Every row gives one point. To make a cloud, some directions were put in groups of two or more. Within a group, all points are equally far from the middle, so they leave a hole (a ring in 2 directions, a hollow ball in 3). The other directions are filled evenly. Then the cloud was stretched, turned, moved and blurred a little. Count the holes, and give their numbers of directions, smallest first.
In the rows, zero is written as 128.

Cloud (13 x 2):
[[127 108]
 [153  77]
 [ 68 135]
 [ 75 108]
 [162 147]
 [ 93  92]
 [113 143]
 [ 83 132]
 [152 116]
 [ 72 148]
 [ 85 131]
 [138  84]
 [123  78]]
Holes: 0

Cloud (22 x 3):
[[156 162 169]
 [ 97 184 149]
 [105 179  83]
 [103 185 173]
 [130 135 133]
 [136 152  95]
 [ 87 125 152]
 [186 115  66]
 [ 83 130  76]
 [133 141 108]
 [138  94 141]
 [ 98 173 130]
 [175  97 132]
 [162 133 100]
 [132 110  74]
 [125 172 175]
 [164 145 140]
 [114 180 166]
 [119  99  69]
 [ 89 113  98]
 [168 137 119]
 [126 161 160]]
Holes: 0

Cloud (26 x 4):
[[121  96 176 165]
 [101 153 107  73]
 [146 151 100 182]
 [182 153 164 175]
 [176 115 135 134]
 [ 64 139 119 153]
 [140 164 183 102]
 [178 100 153 115]
 [121 172 165 153]
 [ 97 156 134 117]
 [175 118 124 129]
 [162 174 157 147]
 [117  97 160 126]
 [181 168 159 131]
 [122  91  82 125]
 [166 175 160 115]
 [150  92 183 118]
 [112  92 142 148]
 [152  89 127  90]
 [166 143  78  99]
 [139 169  83  77]
 [119  94 154 167]
 [128  86 107  96]
 [188 127 142 132]
 [183 145 143 147]
 [206 139 151 100]]
Holes: 1 (2)

Cloud (46 x 6):
[[ 99 102  84 142 144 109]
 [ 86 123 111 123  89 166]
 [152 105  92 116 146 111]
 [163 169 143 135 126  75]
 [ 94 136 173  97 164 121]
 [146 137  75 166 131 152]
 [177 153 104 157 119 102]
 [125 108  76 123 102  85]
 [124 110 144  99  89 187]
 [172 115 134 165 154  68]
 [122 187  90 148 126 108]
 [103 150  73  97 108 170]
 [ 95  95 152  87 170 133]
 [136 195 112 143 131 109]
 [ 91 196 131 169 103 149]
 [139  96 112 140 128 140]
 [165 131  91  85  91 141]
 [ 88 180  99 159 145 117]
 [138 106 146 163  93 147]
 [134 190 136 128 190 150]
 [169 151 160 158  94  69]
 [155 148  90 134 188  92]
 [ 90 177  89 133 176 130]
 [109 184 122 135 109  55]
 [ 84 189 132 139  96 153]
 [ 98  99 124 147  85  95]
 [166 136  93  76 142  91]
 [ 92 113 101 126  69  83]
 [ 84 183 137 120 168 129]
 [122 180  77 177 139 151]
 [157 151  81 125 133 138]
 [165 160 129 153 158  63]
 [146 133  69 160  92  80]
 [ 79 154 107 144  93  77]
 [ 96 162 161 121 140  86]
 [ 80 162 126 135  76  92]
 [ 98 172  77  95 172 159]
 [114 151  73  99  74 165]
 [171 148 144 160 148 105]
 [ 77 132 141 106  95 117]
 [143 172 155 123 192 157]
 [ 84 187 137 129 159 146]
 [ 70 112 101 137 162 122]
 [125 178 153 125 117  65]
 [154  98 126 132 128 117]
 [ 65 146 106  88 144 110]]
Holes: 1 (3)

Cloud (49 x 6):
[[150  75 145  97 172 142]
 [ 94 161 160 149 146 103]
 [149 153 193 114 150 142]
 [163  88 180 108 152 112]
 [160 159 136 133 103  77]
 [151  88  79 130 122 182]
 [123 198 100 139 113 154]
 [135 188 157 145 149 169]
 [ 96 146  83 112  89 146]
 [161 167 116 123 100  81]
 [110 160 117 177  97 108]
 [138 111 101 122  89 191]
 [159 179 127  92 151 123]
 [156 191 118  98 117 123]
 [137 100 162 144 140 197]
 [116 136  67 182  95 132]
 [106 133  64 158  89 151]
 [164 105 134  70 148 147]
 [190  83  82 134 105 149]
 [150 171 102 106 169 116]
 [ 90 103 144 100 164 118]
 [133  89 136 119  74 118]
 [158  75 153 159 157 171]
 [115 118  92 115  77 167]
 [153 126 197 132 126 125]
 [140  79 160 170 111 159]
 [180  67 152 153 153 123]
 [165 173 133 126 105 175]
 [156 158  59 144 141 117]
 [134 137  98 205 128 110]
 [109 121  77 136  83 165]
 [173 164  80 151 146 144]
 [ 97  91 135 163 149 174]
 [185 158  92 110 124  97]
 [146 177 109 174  87 123]
 [ 79 127 140  95 153 143]
 [119 148 135 204 159 134]
 [142 186 154 138 142 172]
 [113 105 110 134 134 200]
 [183 108 147 117 179 148]
 [154  82  72  93 127 140]
 [163 166 144 111 110 174]
 [159 150 146  96 107 174]
 [174  66 157 136 163 125]
 [175 133 135 110  72 124]
 [152 150 151 199 118 127]
 [164 178 121 121  87 116]
 [137 139 116 145 138  60]
 [158 168 150 120 122 182]]
Holes: 3 (2, 2, 2)

Cloud (73 x 8):
[[ 69 111  63 133 132 150 115 120]
 [158 136 115 122 105  88  49 128]
 [187 112 106 108  91  87 104 148]
 [107 114  88  78 119 184  91 123]
 [134  75  84 104 133 135  64 128]
 [ 80 123 138  94 136 159 159 103]
 [134  74 132 132  61 107 137  95]
 [115 119 161 140 143 119  87  59]
 [ 91  97 140 101 132 130 178 135]
 [106 103 151 130  84 123 173 156]
 [122 108 117  97  38 131  91 122]
 [112  44 132 134 144 137 107 136]
 [162 135  84 104  94 131 136  67]
 [ 88 136 118  82 120 153  83  65]
 [165  83 122 139 153 109 151 127]
 [158  86 157 114 111 126 161 100]
 [ 85  96 104  64 129  94  91 109]
 [ 91 151 133 182  86  97 126 117]
 [105 171 129 130 168 120 161  91]
 [ 89 116 114  73 153 144  88  73]
 [128  88 153 135 103 190 127 113]
 [ 64 143  95 164  89 100 114  99]
 [153  61 146 118 148 110 136 122]
 [108 145  74  82 126 145 142 154]
 [179 117  77 122 132 159 107 141]
 [ 65 155  87 101 131  67  97 106]
 [177 117 118 162  99 169 123 128]
 [ 83  91 132  87 152 132 170  96]
 [ 96 185 117 115 134  87  77 110]
 [119 118 128  96  55 137  61 109]
 [ 74  70 136 154 107 110  94 124]
 [154 149  92 113  94  48 138 100]
 [158 124 107 147  93  74  85 149]
 [169 144 104 138  72  88 134 108]
 [ 98 165  69  79 150 119 156 115]
 [ 95  79 114 129  78  93 156 125]
 [ 64 123 132  89 134 105  80 126]
 [ 46 133 125 102 167 124 126  84]
 [110  87 130  59 114  93  93 114]
 [153 121 129 162  87  65 128  92]
 [116 181 123 112 171 117 106  91]
 [141 126 101  88 145  49  88  87]
 [ 67 152 132 112 157 122  93 130]
 [ 97 127 148  67  94  96 150 132]
 [161  83  94 105  84  98 147  94]
 [162  59 103 108  90 110  97 143]
 [123  74 150  80 154 126  79 128]
 [107 136 115 180 168  94 113  87]
 [ 86 139  96 102  83 162  81  96]
 [ 82 156 146 163  90 126 151 108]
 [157 102 158 161  72 120 110  98]
 [148 152 104 154  86  92 169 105]
 [168 168 122  80  94  82 136  84]
 [ 77 146 156  88  87 120 158  69]
 [ 65 104  89 147 102 124  94  76]
 [169 135  69 108 141 117 135 137]
 [ 92 142  54 109 157  99 127 132]
 [135  56  87 111 116  97 120 111]
 [171 152  90 110  86  87 149  96]
 [ 92 100 157 157  87  95 123 167]
 [182 116 163 132 120 148 145 138]
 [ 78 124 167  92  88 105  91  86]
 [130 138 142 133 180 134 115 158]
 [108  87 155 134 129 190  98 118]
 [116 112 108  62 134 173 107 106]
 [ 92 173 171 130  97 110  98 133]
 [137 178 163 128 116 104 144  83]
 [ 95 103 158 137  62 134 150 105]
 [ 82  68 141 151  98 107  95 115]
 [152 168 144 107  92  77  81 134]
 [105 173  99 102  75 163 118 136]
 [110 119 159  65  84 129 151  88]
 [157  78  89  79 103  98 120 113]]
Holes: 3 (2, 2, 3)
